Each row of a before or after table is a point. One or more steps were done to the points. Then noise was added and the rows were shuffled. The steps act on columns, c1 being the first. Write out the steps. A step turns or swaps two columns, mirrors them in a line or flattens them onto one, adds a multiple of one to another, or multiplies or shifts one. Angles are multiples of 10 degrees, from the lower column toward the higher: turns from -170 to 170, lines from 10 to 170 but not 90. Use the fewest steps. Two steps may share a column if one is a turn and the other turns, adds or multiplies; they go together, in the order done. Otherwise the lowest column goes first.

Before (12 x 3):
[[-47   3  33]
 [ 66 -51 -52]
 [ 20 -71  10]
 [ 44 -53 -10]
 [-15 -14  26]
 [ 24  46 -34]
 [-11  84 -48]
 [ 18  -4  42]
 [ 27 -30 -27]
 [ -8 -29 -56]
 [ 42  -8 -11]
 [ 68 -37   6]]
After:
[[ 26 -53 -14]
 [ 68  33 -10]
 [-11  20  22]
 [-45  16  26]
 [-10   8 -61]
 [ 43   6 -13]
 [ 34  19 -32]
 [ 48  43 -27]
 [-15 -97 -12]
 [ 19  67 -13]
 [ 20  17  39]
 [ 59  29 -65]]
Steps: mirror c2 and c3 in the line at 80 degrees

Before (14 x 6):
[[ 49 -26  83 -54 -11   2]
 [ 29 -60  68 -40 -31 -10]
 [-66 -36  82  27 -17  -9]
 [ 12  10  28 -20  53 -64]
 [ 47 -12  20 -43  12  14]
 [  4   7  -7 -25 -43  12]
 [-43  53  95 -46 -40  49]
 [ 47  15  -3  29  36 -44]
 [ 41  17  45 -33 -21  50]
 [ 38  -6  -5 -42   0  41]
 [ 50 -50  45  16  50   6]
 [-34 -19  15  33  25 -31]
 [  8  -5  45  41   3 -28]
 [-65 -57  -5  34   5 -66]]
After:
[[  4 -66  20  -5 -50 -47]
 [ 25 -21   6  25 -32  41]
 [-57 -57 -94 -30  55  33]
 [  8 -86 -19 -47  28 -45]
 [ 51 -26  53  28 -16  75]
 [ -2 -23   0 -44   5 -51]
 [-45 -33 -39 -27  29 -50]
 [ 16 -90  18 -27  44 -26]
 [-33   3  10 -40  18 -46]
 [ 61 -20 -23 -36 -43   1]
 [-13   6  -5 -12  48  -4]
 [ 48  14 -10  21 -44 -42]
 [ 28 -38 -20  37 -17  -3]
 [ -5 -94 -14  27   2  66]]
Steps: mirror c1 and c6 in the line at 140 degrees; mirror c2 and c3 in the line at 150 degrees; mirror c4 and c5 in the line at 170 degrees

Before (8 x 11):
[[ -4  18  59  15 -81  27   2 -19 -19 -20 -14]
 [-34  45  67 -21 -15  17 -39 -25 -10 -18  -7]
 [ 11 -26 -30  40  17 -60   9 -17 -52 -53 -13]
 [-57  49  47  21 -31  -1 -27  15   3 -50  -9]
 [-43   9  33  67  -6  24 -33  22 -41  19  32]
 [ 14 -24 -11  91  41 -39  10 -30 -28 -29 -47]
 [ 45  -9   9  66  53 -43  -8  25 -41 -44 -26]
 [-53  25  52  33  26  47  14  31 -14  -8  32]]
After:
[[-60  36  56  45 -38 -31 -54  12   1  42  -1]
 [ 10 -43  -1 -10  40 -17  20 -31 -33  95 -22]
 [-52  48  60  -5  30  19  29  32 -11  34  11]
 [-30  36  75  27 -16 -23 -81 -19 -10 -14  -1]
 [-45  16  44 -42  -7  16 -62  22 -46  59  16]
 [ 11 -57 -21  39  16 -30  18 -18 -61  55  -6]
 [ 43 -35  20  22  55 -25 -16  26 -42  78 -12]
 [ -4  32  74  15 -88   8   4 -20 -16  22  -5]]
Steps: turn c2 and c6 by -40 degrees; shift c3 by 10; turn c4 and c10 by 110 degrees; multiply c7 by 2; multiply c11 by 0.4

Before, 13 rows:
[[  3 -28  32 -28  37 -46 -14 -41 -21  22   1   0 -44  34]
 [ 37 -12 -21  14 -33 -79 -42 -13  20 -17 -23 -21   4  73]
 [-67   8  16 -29 -22 -11 -36   2 -55 -32 -11  14  21  12]
 [ -9 -10  21  -9  27   4   6 -31  13  47  26  22 -17  30]
 [-26  13  34  74  36   5 -19  -7  -3  37 -22   2 -43 -24]
 [ 18 -35  65  11  62 -26  19  41   6  16  21   5 -13  -8]
 [ -4  -9  37  -7 -39 -39 -41   3  36  53 -10 -26  15  23]
 [ 19  23  27   0  59 -63 -55   7 -67 -11  13 -13   3  46]
 [-40 -46  42 -16  21 -50  19 -32 -36 -32  -1 -11  95   1]
 [ 77  64  65 -48  27  -7  22 -19  15   7 -27  22 -30  11]
 [-26  28  -6  -9 -63  -9 -33   0 -47  17  25  20 -23 -34]
 [ 62 -61  -6  10   6  23 -19  28 -17 -17 -69  -8  28  -8]
 [ 27 -28  10 -20  19 -38 -13  17  -6   4 -34  35  33  -4]]
After:
[[  3   2  23   3  26  -6  11 -35  11  46  25  20 -18 -26]
 [ 73  39  42 -29  20 -45  17 -36 -40 -38  -5 -10  79 -17]
 [-37 -13 -24 -31 -34 -53 -46 -15  17 -16 -22 -21  14 -76]
 [-83 -62  59 -16  30 -26  20 -20  13   7 -28  22  -6  12]
 [-14 -37  29 -27  59 -47 -55   9 -62 -11  12 -14   9 -35]
 [-15  13  30 -24  34 -52 -13 -42 -18  19   5   1 -42 -45]
 [-46  55  -6  18   7  24 -21  28 -15 -21 -71  -8  47 -13]
 [  8   1  39 -20 -38 -30 -36   3  36  52  -9 -24  11 -25]
 [ 17 -15  -7  -7 -61  -6 -32   2 -45  20  25  18 -36  37]
 [-16  32   7 -24  20 -38 -16  15  -8   5 -35  34  39 -12]
 [  7  -9  36  26  36  31 -19  -9  -4  37 -21  -4 -49  26]
 [ 71 -14  16 -10 -25 -21 -35   3 -55 -33 -13   9  -3  -7]
 [-22  34  63 -10  61 -20  20  44   9  14  18   4  -6  -2]]
Steps: mirror c1 and c13 in the line at 80 degrees; turn c2 and c14 by 160 degrees; flatten c4 and c6 onto the line at 60 degrees

Before:
[[ 29  26 -29 -29  12 -51 -23 -19  -9   7 -32  49  -1  47  20 -42 -15   3
  -19  30]
 [-16 -59  30  -3 -46 -27 -19 -11 -29  15  -1  30 -36  34 -39 -42   3  20
  -43 -61]
 [ 14  -2  39 -34  32 -22 -66 -40 -20   8 -26  27 -19  31  15 -14 -10  30
  -23   7]
 [ 40 -16  12 -39   4 -49  -7   0 -46 -29 -40 -31   0 -19  12   0   2 -16
   40  31]
 [ 16 -19   9 -46  34 -17  -9  27  19 -18  11  -7 -50 -44 -18  12  10 -34
   21  36]
 [-50  -5   8  -2 -11  71   2   7  20  16  57  -7 -27 -10 -35 -43   2  40
   -3 -45]
 [ -4  23  24  28  14  17 -11  -2  54 -34  55 -34 -77 -18 -15  11  33  24
   21  37]
 [ 40 -45 -39 -42  11 -24 -33  32 -18 -62 -17  -3  10  -6   5  11 -24  -9
   22 -14]
 [-34  30  17  15  -1  44  -1   5  33 -16   5   2 -85 -21 -53  35  27  -3
   37   8]
 [ -3 -45  -7 -18  46 -44  -7   7  -7 -29 -29  -8  17 -10   0  37  26 -18
   22  37]
 [ -6 -73  10  -7 -31   9  10 -40 -14   5 -19  62 -28  16  11 -52 -29  19
  -21 -53]
 [ 40   4 -15 -24  11 -14 -31 -41 -46  18  13  36   1  54  38  -6 -22 -22
  -33   9]
 [  5   4   9 -14  41   7  11  44 -30 -38  -1  11 -52  -6   7  10  39  28
   12  37]]
After:
[[ 25 -14  -8 -26 -31 -68 -23 -27  -8   8 -10  46  -2 -25  20 -41 -29  12
   21  31]
 [ 43   6   0 -41 -39 -39  -7   3 -48  -4  -4 -31  -2  34  12   0  13  -2
  -51  31]
 [-59   3   4  -2  61  71   2   5  20  -8  13  -9 -27 -15 -36 -42   3  21
   13 -45]
 [-13 -97 -13  -7 -19   5  11 -31 -12  10  32  16 -28 -19  11 -53  25  15
   20 -54]
 [-12  53   2  30  56  21  -9   7  53  14 -13  -9 -80  12 -15   9  11  19
  -38  38]
 [  3 -19  -8 -33 -27 -31 -65 -22 -20   8 -34  17 -18 -22  15 -14  -7  31
   23   7]
 [-21 -50   0  -3  -2 -39 -21   0 -26  17  44   4 -35 -23 -39 -41  39  12
   41 -61]
 [ 39 -44   7 -41 -16 -20 -33  16 -18  32 -13 -29  11  14   3  11  11   5
  -57 -14]
 [ -6  19  15 -15   0   9  11  41 -31  20 -39  24 -53   1   6  11  28  30
  -32  37]
 [  5 -12   1 -19 -30 -38  -4   4  -7   9 -43 -17  16  26   0  38  50 -18
  -34  38]
 [ 45 -28 -15 -24  13 -33 -33 -40 -49  10 -11  26   0 -47  35  -6 -21  -8
   38   9]
 [-32  34   7  15   3  48  -3  10  33 -12   1  21 -85   4 -55  34   2 -16
  -39   6]
 [ 26  -2  11 -47  11  -1  -7  28  19   1 -35 -10 -53  48 -20  10  19 -26
  -28  36]]
Steps: turn c1 and c18 by 20 degrees; turn c2 and c17 by -40 degrees; turn c2 and c12 by 30 degrees; flatten c3 and c8 onto the line at 70 degrees; turn c5 and c11 by -90 degrees; mirror c6 and c14 in the line at 170 degrees; turn c10 and c19 by 140 degrees

Before:
[[-23 -40 -54 -26 -23   0 -19 -15  58  12  13 -15  13   6   2  14  46 -12
  -28 -28 -10  31  -4   8  10  27   0  13 -14  -6  36  -7]
 [-14 -53 -27  -6   1  -8 -50   5  49  59  26  -3  -2  23   8  -4  21  20
  -12 -21 -12  23 -13 -25 -39  14  11  28 -17  -1   0  -5]
 [-13 -24 -28  26  31  13  48  33 -24  10 -16  -9  17 -14  20  10  -6 -40
  -18   5 -41 -24  50  12 -21  16  -3 -26  11  20 -34   0]
 [ 14   2  16  15  22  46 -32  19  18 -15  11  -4  -4  31  39  28  20   4
    5 -30  15 -22  29  59   8 -35  29 -10 -13 -20   1 -42]
 [-11 -57 -52 -14  39 -32 -21 -32  48  28  -7   4  16   0  -1  -7  25  10
   17 -20  41  41   9 -20 -12  -9   3  36 -13 -13  -7   4]
 [-29 -72 -22   0  20  -5 -31 -56  60  -5  10   1  28 -12  -7 -19  20  27
  -18  15   5  36   8   9 -38  -6   2  19   4  11 -11  33]
 [  0 -28 -28  -8  30  -7 -31 -36  29  14   6  59  28 -18 -16   2  22  -1
   -9  29   1  35  21 -15 -14 -11  44   4 -21   0 -28  22]
 [  8 -24 -40   8  -9  -5 -28 -27  51  47  -1 -10  16  23  30 -37   5  -2
  -18 -25 -28  19  12  -9   0  14 -45   1 -45  -5  33 -19]
 [-10 -24 -36 -13  12  27 -31 -28  26  36  24 -16   4  22 -14 -16  17  19
  -19 -16  24  56   4  -7   5 -30  13  24 -27  12 -15  21]
 [-26 -20 -15  -6  25  10  12  -1 -10  31 -33   2  46  12 -18   5  14  -8
   21   9 -25   8  86  14 -53  29  22  -9  -6  28 -20  22]
 [-24  -3  -6  30   9  25  -9  12 -14  -2 -32 -40  34 -19 -21  15 -10 -51
   23  -3 -45 -34  38  11 -17  30   4 -23   1 -13 -32   7]
 [ -3  37 -16  28  25  49 -21  28   1 -26  -5   2  11  38  35  45 -29  14
    8  -7   2  11   7  31  -8  -2   8  -2   6 -14  19 -23]
 [ 17  44 -10  44 -13  16  16  45   4 -16  45 -39  14  -4  -5  19   1 -25
   31  -6 -29 -29  49  39 -21  28 -30 -12   6  -3  11 -22]
 [  8  11  26  27 -34  25  18  23 -17  -6  21 -33  10  21  21  36 -21 -11
    2   4  17 -43  25  39  12  40  -8 -18   3 -36  21 -19]]
After (14 x 32):
[[-26  36 -18  29  24  48 -20  23   2 -17  -5 -16  12  39 -31  48 -29  13
    8  -8   1  11   9  30  -7   7   0  -1   5 -14  18 -25]
 [-28 -25 -39   9  -9  -6 -28 -30  53  47  -1   4  16  23   5 -37   5  -3
  -18 -24 -28  18  13  -9  -1 -46  14   0 -46  -6  33 -19]
 [ -6  44 -10  44 -12  18  16  -6   4 -22  45 -78  14  -4   9  18   0 -26
   32  -8 -30  -4  50  38 -23 -32  29 -13   6  -4  -3 -22]
 [  3 -53 -29  -8   2  -8 -50  -1  49  61  26  -5  -3  23   6  -4  20  21
  -10 -19 -10   7 -13 -25 -39  12  15  28 -17  -1  11  -7]
 [-23  10  24  29 -36  24  19 -16 -18  -4  23 -56  10  20  -9  36 -21 -11
    2   4  17  -2  27  39   9  -6  40 -20   3 -36  -1 -18]
 [ 13 -28 -28  -8  29  -8 -30  34  31   9   6  97  27 -19  14   2  23  -1
   -8  28   2  -6  21 -18 -14  43 -10   4 -20   0  -7  20]
 [  8 -57 -52 -12  40 -33 -22 -22  48  30  -7  26  15   0   1  -8  24  11
   16 -20  41   7   9 -20 -12   3  -7  36 -14 -12  12   3]
 [ -7 -25 -28  26  31  13  50  18 -26  18 -17 -32  18 -16 -18  11  -4 -39
  -19   5 -40 -21  50  13 -23  -3  16 -26  12  19 -35   0]
 [-37   3  17  16  22  44 -34  12  19  -7  11 -18  -6  31 -21  27  19   4
    5 -29  14  -4  27  60   9  29 -35 -10 -14 -20  -8 -41]
 [ 33  -3  -6  30   7  28 -10 -32 -13  -1 -31 -59  36 -20  -5  15 -11 -51
   23  -3 -45 -23  40  10 -18   5  30 -24   2 -13 -38   6]
 [ 19 -25 -36 -15  12  26 -32 -37  27  32  25  -2   3  25  14 -15  15  21
  -19 -16  25   8   5  -7   5  12 -29  24 -29  13  10  21]
 [ 14 -40 -58 -25 -22   1 -18 -25  57  18  13  -8  14   6 -14  14  47 -14
  -27 -28 -12  22  -2   7  11   2  27  13 -13  -7  40  -7]
 [ 25 -70 -20   0  21  -4 -33 -43  58   2  12  38  27 -12 -16 -19  19  28
  -18  15   5   2   8  10 -40   1  -4  19   4  12   8  31]
 [ 33 -20 -15  -7  24  10  13   1 -10  31 -34   3  45  10   1   4  14  -7
   22  10 -24  -5  88  16 -54  22  28  -9  -7  27 -11  19]]
Steps: turn c1 and c15 by 130 degrees; turn c10 and c15 by 20 degrees; multiply c12 by 1.6; turn c8 and c12 by -40 degrees; flatten c22 and c31 onto the line at 60 degrees; swap c26 and c27
